Every row gives one point. Each copy is the shape, with its points in the same order, stretched, turned, moved and blurred by noise. Say if it was mirrored as well.
In the rows, 128 means zero.

Shape (7 x 3):
[[ 63 131 136]
 [112 134 120]
 [100 101 108]
 [166 133 128]
 [183 129 158]
 [ 76 150 145]
 [163 118 169]]
Copy 1 (7 x 3):
[[114  81 135]
 [133 122 109]
 [161  96 111]
 [147 176 105]
 [143 208 134]
 [ 98 100 135]
 [142 193 153]]
Copy 1 is: only turned
Copy 2 (7 x 3):
[[136 189 150]
 [139 151 107]
 [164 131 125]
 [122 107  75]
 [ 90  95  90]
 [116 188 135]
 [ 86 103 114]]
Copy 2 is: mirrored
Copy 3 (7 x 3):
[[131  73 108]
 [123 116 108]
 [ 98 109 129]
 [132 159 122]
 [153 168 140]
 [151  81  99]
 [154 148 150]]
Copy 3 is: mirrored
Copy 4 (7 x 3):
[[ 86 149  88]
 [127 129 125]
 [109  97 121]
 [158 120 176]
 [150 135 204]
 [101 165  96]
 [125 141 196]]
Copy 4 is: only turned

Shape (10 x 4):
[[ 84 145 104 165]
 [103 162 145 147]
 [140  84 181 119]
 [126 126 103 123]
 [165 152 132  50]
 [157 119 139 126]
 [107 125 153 150]
 [105 136 114 155]
 [113 109 134 165]
 [ 93 120  87 132]]
Copy 1 (10 x 4):
[[ 89 135 135 110]
 [135 112 176 117]
 [134  79 133 177]
 [113 155 116 149]
 [192 184 174 190]
 [155 124 112 146]
 [114  96 144 130]
 [103 133 126 119]
 [102  95 110 124]
 [ 65 166 126 139]]
Copy 1 is: mirrored
Copy 2 (10 x 4):
[[130  61 107 117]
 [110  90 121 156]
 [155 142 156 136]
 [116 111 105  89]
 [ 49 173 127 107]
 [126 141 105 124]
 [141  92 133 144]
 [132  86 104 118]
 [160  91 112 124]
 [124  81 111  77]]
Copy 2 is: only turned
Copy 3 (10 x 4):
[[115 147  61 112]
 [ 95 163 108 111]
 [ 73 103 164 120]
 [143 120 115 121]
 [158 112 200  76]
 [120 130 153 144]
 [ 85 139 107 117]
 [117 143  86 126]
 [ 97 134  97 141]
 [141 109  73  98]]
Copy 3 is: only turned
Copy 4 (10 x 4):
[[ 65  93  77 168]
 [ 63 142 116 155]
 [161 157 117  77]
 [111  89 137 146]
 [115 128 247 114]
 [142 137 145 130]
 [104 144  95 122]
 [ 91 101  93 159]
 [119 123  73 146]
 [ 93  62 110 143]]
Copy 4 is: mirrored

Shape (11 x 6):
[[152  92 129 156 222 115]
 [144  98 136 142 148 137]
 [144  80  92 140 105 138]
 [ 41 137  80 141 115 125]
 [151  71 126 127  98 140]
 [167  75 115 157 144 113]
 [149 158 130  76 112 112]
 [139 131 132 156  96 124]
 [159  84 138 139  95 137]
 [146 104 123 123  98 137]
 [142 156 118 130 145 145]]
Copy 1 (11 x 6):
[[112  65 169 199 211 160]
 [142 104 136 159 154 160]
 [149 100  87 157 125 164]
 [103 135  94 179  47  90]
 [168  95 106 139 123 171]
 [158  77 122 183 185 154]
 [113 144  92  87 135  93]
 [157 148 101 156 143 116]
 [175 109 108 137 141 163]
 [151 122  98 129 123 144]
 [ 99 151 106 134 162 125]]
Copy 1 is: only turned
Copy 2 (11 x 6):
[[ 84 123 226 111 150 126]
 [129 126 166 136 149 126]
 [141 147 123 130 194 146]
 [ 78 194  61 155 152 132]
 [150 116 124 128 176 132]
 [132 128 178 123 188 117]
 [165 157 111  94  89 120]
 [152 154 129 146 134  94]
 [161 118 133 135 164 121]
 [156 138 117 129 153 130]
 [145 170 149 125 106 139]]
Copy 2 is: only turned
Copy 3 (11 x 6):
[[170  94 110 177 199 110]
 [138  88 128 132 154 126]
 [154  67 137 139 106 129]
 [ 87 144  72 164  62 126]
 [141  65 150  99 123 120]
 [155  59 150 154 148 122]
 [153 194 170 102 126 126]
 [ 97 108 145 142 114 165]
 [124  73 157 105 134 134]
 [131  97 145 106 123 138]
 [147 147 120 141 142 166]]
Copy 3 is: only turned
